Each point is reached from the start by the listed moves, each made 0, 1 or 2 times, or once backwards (-1), plus a little noise. Is the number of moves made odd or even? Then give how often each move was made.

Moves:
(1): [ 18 -35  21   5 -15]
(2): [ 24  34  19   9 -21]
Start: [ 12  -4  10 -21  -7]
Points:
[-28   1 -35 -39  31] -> even (-1, -1)
[ 43  95  24  -5 -39] -> odd (-1, 2)

Moves:
(1): [ 25   7   5   6  -3  -6  -4  -4   0  -4 -11   0]
(2): [ -5  27  -8   2  -7   7 -15  13  -1 -15  -8  -3]
(3): [ -9   5  24   4  11  13  -2 -10  -5  -4   3 -16]
(4): [ -6 -11   3  22  -1  10  -3  -7 -14   3  -3 -11]
(5): [ -4   5  -1   8  20   2  -5  17   6   0 -11   7]
(6): [ -3   3 -12 -12   0  33  11 -17   3  11 -10   4]
(7): [-2 13 -8 15  3  3 21  5  9  9 12  1]
(8): [  1  -1   8 -11 -15  11  -2  13   2  -3  -2   2]
(9): [  0  -5   6   7  -2   8 -18   0  19 -12  16 -11]
(10): [-4 10  6  3 -4 -7 -9 -4 11 19  3 10]
(11): [ 8  1  2 -6  0  6 -7  3 -2  1 24  9]
Start: [ 21   4   4  -8   6  -7  -1 -16   8   6   9   7]
Points:
[ 26  11  43  15  39 -45  -8 -22  46  24  93   9] -> odd (0, -1, 1, -1, 0, -1, 1, -1, 1, 1, 1)
[ 42  60 -17  -1  -1  82  -2  28  89  69  44  80] -> odd (1, 0, -1, 0, 2, 2, 2, 2, 1, 2, 2)
[ 32  34  20  40 -38  50  -6 -43  70  44  57  -5] -> odd (1, 0, 0, 1, -1, 1, 2, 1, 2, 2, 0)
[-19  11  13  69 -16   0 -16  49  46  49  54  18] -> odd (-1, 0, -1, 2, 1, -1, 2, 2, 1, 2, 0)
[ -8  16  16  79  -2 -11 -91  49  55   0  -8  -4] -> odd (0, 1, -1, 2, 2, -1, 0, 1, 2, 2, -1)
[ 32  67  56  52  45   2 -55 -34  33 -15 -27 -32] -> even (2, 1, 2, 0, 1, 0, 0, -1, 1, 1, -1)
[-15  35  28 -37  -8  95 -48 -18  40   1 -48  -3] -> odd (0, 1, 1, 0, 1, 2, -1, 2, 1, 1, -1)

Moves:
(1): [15  0  4  1  5  6 -1  2  3 -6 -3 -2 11 -4  3  1  6 -7 -3 -1 -4 -2 -1 -1
 -4  0]
(2): [ 2 16  2 -1 -3  7 12 20 -9  7  6 -9 -3  3  7  7 -2  5 -2 11  5  2 -2  1
  3  0]
(3): [ 3  0 20  2 12  1 -3 -1  2 12 -2 -6  0  2 -1 -6  3 -4 12  7  2  3  2  0
 -4 -8]
(4): [ -4   8   0  19  -1   2  -1   2  -1  -4   6   1   5   6  -3  -8 -10  -4
   5  -6   4  -8  -4   0  -2   7]
(5): [-10  -2  -1   0   7   7   1   6   7  -1   1   2   2  -3   6  -2  -2  -7
  -1  -1  -4   2   1   2   2   1]
(6): [-3 -5  0  3 -8 15  2  3 -1  1  0 -8  0  1 -5 -3 10 -4  2 -4  4 -4 -1 -2
  5  5]
(7): [ 12  -2   3   1  -6  -4  13   4  11 -14   4   6  -8 -10   2  -1   1   8
   5   2   5   0   4  -3  -3   2]
(8): [  3  -9   2   3  -6  -4  -3  13   3   5 -10  -6  -5   3   3  -2  -6  -4
  -1   0   1  -6  -3  -1   2  -2]
(9): [ -5   9  -5   4 -11   1  -5  -8  19   4   5 -12  11   2  -9   5   2  -1
   3  22  -2  -4  10  13   9  -4]
(10): [ -5  -5 -15  13   9   2   5  -7   9  21   0   0  -3  -3 -11   2   5   7
   1  -2  -2 -11  -9  -1  -3  -8]
(11): [  4 -17  -2  -1  -1   6  -3  -5 -14   5  22  -2  10  -6   2  -2  -3   0
  -2   2 -10   0  -5  -1   6   9]
(12): [ 2  3  7 -4 -4  7  1 -2  3  9  2  8  2  7  3  3 -6  2 -3 -3 -2 -5  2  0
  4  3]
(13): [ 1 -3  4 -7 -6 -8  4  6 -1  9 -7  1 19 -5 -3  1 -3  2  5 -8  2  1 -4  0
 -2 -3]
(14): [-2 -3 -4 -1  0 -3 14 -2 -4  1 -3  0  5 10  1  4  0 -3  0  3 -3  0  8 -5
 -3  0]
(15): [-3  7  1  1 -5 -1  1 -5  0  2  0  3 -1 -6 15 -8 11  2  4  4 -3  3  5 -2
  5 -2]
(16): [ -1   0   2   4   1  -5  -1  -1  -2  -2   1  -4   0  -4   2  13   0  -8
   3   1  -5  -1   3 -10   5   0]
(17): [  1   4   8   7  -4  -3  -1   9  -3   2  -2  10   2  -1  -6  -2  16   3
   3   5 -10  -5  -1   1  -6   8]
(18): [-1 -7  1  5  2  5 -7  6 -3 -1 -4  1  4  9 -3 -1  6 20  4  1 -3  6  3  1
  3  2]
(19): [  4   6 -14 -18   2   1  -4   4  -1  -3   2  -1  -4   6  -3  -5  -3   2
  21  -3  -5   0   7   8   2   4]
(20): [ -4  -3  -8  -4   5  10  -3   8 -14  -2 -14  12  -5  -6  -8  -1  -2  -4
   8  11  11  -1   9   0  10  -3]
(21): [ -2  -9   1  -6   2 -13  -6   5   3  -6  14  -1   0   6  -1  -1   7  -1
   3   2  19 -10  -1   3  13  -2]
(22): [ 4 -2 -8  2 -2  0  2  1  6  7 -2  6 -2  7  0 -1  4 -1  1  3  2 10 -2 -8
  4  1]
(23): [ 4 -2 -5 -1  5 -4  0  5  2  4  0 -1  1 -5 -6 -5  5 -4 -3 -4  1 -1 20 -2
  3  3]
(24): [  7  -8  -2   8  -7   0   2  -6  -2   6   2  13  -6   4  14   9   1  -6
   4 -13   6   5   7  20  -5  -1]
Start: [ -8  -8   2   0 -21   8  12  -1 -13   8   1   5   6  -2  -6  -9  -6   2
  -2  17   2   3  -3  -3  -6  -4]
Points:
[-17 -29  -5  -3 -27  20   1  40 -15  36   1  -8  42 -24  44 -19 -40 -10
 -51  13  -2   7 -37   6  15 -15] -> even (1, 1, -1, 0, 2, -1, -1, 2, 0, 0, 1, 0, 1, -1, 1, -1, -1, 0, -1, 0, 0, 0, 0, 0)
[ 27   1  17 -79   8 -53  12  45  -3 -44 -40  14  43 -21 -58 -47  -7 -17
  64  20  24 -16  42  11 -22  -9] -> even (1, -1, 1, 0, 0, -1, 1, 0, 0, -1, -1, -1, 2, 1, -1, -1, 1, -1, 2, 1, 1, -1, 1, -1)
[ -7 -46  65  13 -89  -4  66  26  54  80 -40   2  22  33  57  12  26 -46
  23  16  18  39  36   2   3 -27] -> odd (-1, 0, 2, -1, 2, 2, 1, 2, 1, -1, -1, 1, 2, 2, 1, 1, 0, 0, -1, -1, 0, 2, 0, 2)
[ -4 -26  47  45 -20 -37  40  95  -9  19   3  38 -39  27  44 -20  63 -57
  57  11  54  17  64 -15  12  11] -> even (-1, 1, 2, 1, 2, 1, 1, 1, -1, -1, -1, -1, 0, 1, 1, 2, 2, 0, 0, 0, 2, 2, 2, 2)
[  8   2  38  64 -25 -24  60  21  -4  34 -38  25  28 -63 -66   9  52 -34
  58  45  38 -37  71  -6 -22 -21] -> odd (0, 0, 2, 1, -1, 1, 2, -1, 1, 1, -1, -1, 2, 1, 0, 2, 2, -1, -1, 2, 0, -1, 2, 1)

Moves:
(1): [  4   9   1   5  -6  -2  15   8   3 -12   4  -1  -9  12   0  -1   2  -3
  -6  -2 -12  10   2  14  -2 -12   1]
(2): [ -2   2   8  -5   2   6   6   0 -10  -3  -5   5  -7  -6   9 -13  -1   1
 -10  -6   4   3   1  -8   6  -8  -5]
(3): [ -3   6   1  15  -2  -2   9   1  -6   4   6 -10   1  -5  20   1   2  -3
   0   0   0  -4  -3 -14   7  -7  -6]
(4): [ -9   3  -1  -5 -20  -3  -6  -7   1   3   2  13  11   4 -10  -8  -5   9
  -8   4   5   2  -3  -5  -2 -11  14]
(5): [ -6   2   0 -10 -10  -9  -3  -2 -11   4  -1   6   5  -6   7   9   0  -2
   0   0   1  -3 -19   2 -13  -3   2]
(6): [  0  -7   8   6   2  -2  -5  -2  -7  -9   2  -1   2  11 -10   2  -5  -1
  -2 -13   5   4   5   7   4   2  -1]
(7): [  4   1  -6   2  -3  -6  -5  13  13   5  -6   3   9  -8  -6  -4  -7  -9
 -13   4   9   5  -4  -4   2  -3   0]
(8): [  1 -11   3  -6  -5   7  -2   7 -10  10   7  14  -6  -4   1 -14  11  -6
 -20   0   6  -1   0 -10  15  10  -1]
(9): [ -6  -5   6  -7  -3  13   4  -2   0  11  -6 -10   4   8  -4   3  -3 -12
   4   6   1   2  -3   1  -2   5  -4]
(10): [ -5   2  -7   4   4   2  -5   0   7 -11 -18  -8   8   2  15  13   8   3
  -1  -2  -1  -4   7  -8  11   3   6]
(11): [-9  2 -4 -1  1 -7  5  5  6 -2  4  0 -2  1 -1 10 -5  0  5 -3 -1  8 -2 -5
  6  3 -7]
(12): [  6   4  -9   4   6   8  -9   1   1   9   3   0  -5  -1  -8  16   8  -1
 -11  -8   2   6 -12  -5   3   3  -9]
(13): [  1   5  -8  -4  -1 -11   6  -6  -3   3  -5  -9   1   2  -2  -4  -3  -3
   2  -4  -2  -4 -16  -8  -7  -8   5]
(14): [ -6  -1   1  -3  -2  -1   6  12   6   4 -10   5   5   6  -4   2   7   6
  -1  -3   1  -2   2  -1   0 -11   8]
(15): [ -5  -4   2  -3   9  12  10   0   5   1  13   6  -2   5   3   8   2   3
   8  -7  12  10  -1 -13   3  -5   6]
(16): [ -7   7   4   6  -1  -3 -14  15  -2   0   0  -6  -9  -6  11  -5  -3   0
  -5   3   6  -4   6   1   1  14  10]
(17): [ -1  -4   7   9   7  -6 -10   1  -9   3  -1   1   4   3  -3  -9   1   1
  10   4  -1   9  -1   0   0   9  -1]
(18): [ -9  10  11  10   3   3   1  -6   2  -3  -4  -3   2 -10  -6   0  -2 -13
  -1   6   0  -5  -5  12   3  -4   9]
(19): [  5  -6   4   5   9  13   6   2  -6   0   1  -7  -8  -3 -11  11  -5  -8
  -6   6   0   3  -7  -6   2  -2   5]
(20): [ -5  10  -8  -4  -7   7 -11   9  -9  -5  16  13   4   5  10   3   4 -17
   4  -6  -5  -3  12   9   4 -14  -2]
(21): [ -5 -11  -2   0   0   6  -9   3  -6  -2   1  -5   1   4   0  -6  -4  -7
  -3  10   2  -3   1   3   7   2  -8]
(22): [ -4  -3   2  -3   4  -5   6  -4  -7  -5  -3  -5   5   6   3   2   4  -2
 -16   4   2  12   1  -2   1  -2   0]
(23): [-16  -3   3  16  -8   3  -6   0   2   8   0 -12   9 -12  -7   2   9  -4
  -9 -11 -13  14   1   8   5 -10  13]
(24): [ -3  -5   8  -9   4  -5 -11   3   6   2  -1   3  -4  10   7   9  -2  -3
  -5   3 -11  -6  -5  -3  -6   0  -4]
Start: [  0  -5  -9   7   8  16   2  -2   3  10 -12  16 -10  -3   9  -1 -13 -11
 -11  -9   9  10   8   3  -6   4 -10]
Points:
[-20  -2  39  89 -19  54   1  42  19  25 -43 -27   6 -24 -13 -11 -33 -50
 -85 -15 -21  39  20   5  29 -79  11] -> even (1, 2, 2, 1, -1, 1, 2, -1, 1, 0, -1, 0, -1, 1, -1, 0, 0, 0, 2, 0, 0, -1, 2, 1)
[ -7  43 -63   0  14  32  33  18   6 -31  23  29 -19  45  78  39  42 -42
 -74 -45 -25  41  20 -20  35 -94 -47] -> odd (2, 1, 1, 0, -1, -1, 0, 0, -1, 1, 0, 2, 1, 0, 1, -1, -1, 0, -1, 2, 1, 2, 0, 1)
[-54  26 -78  65 -13  57 -24  95  37  -9   9  23  19 -28  17  87  37 -69
 -77 -38  -8  89  12  14  68 -72   0] -> even (2, 0, 0, 0, 1, -1, 2, 0, -1, 2, 2, 2, -1, 1, 1, 0, 0, 0, 1, 2, 2, 0, 2, -1)
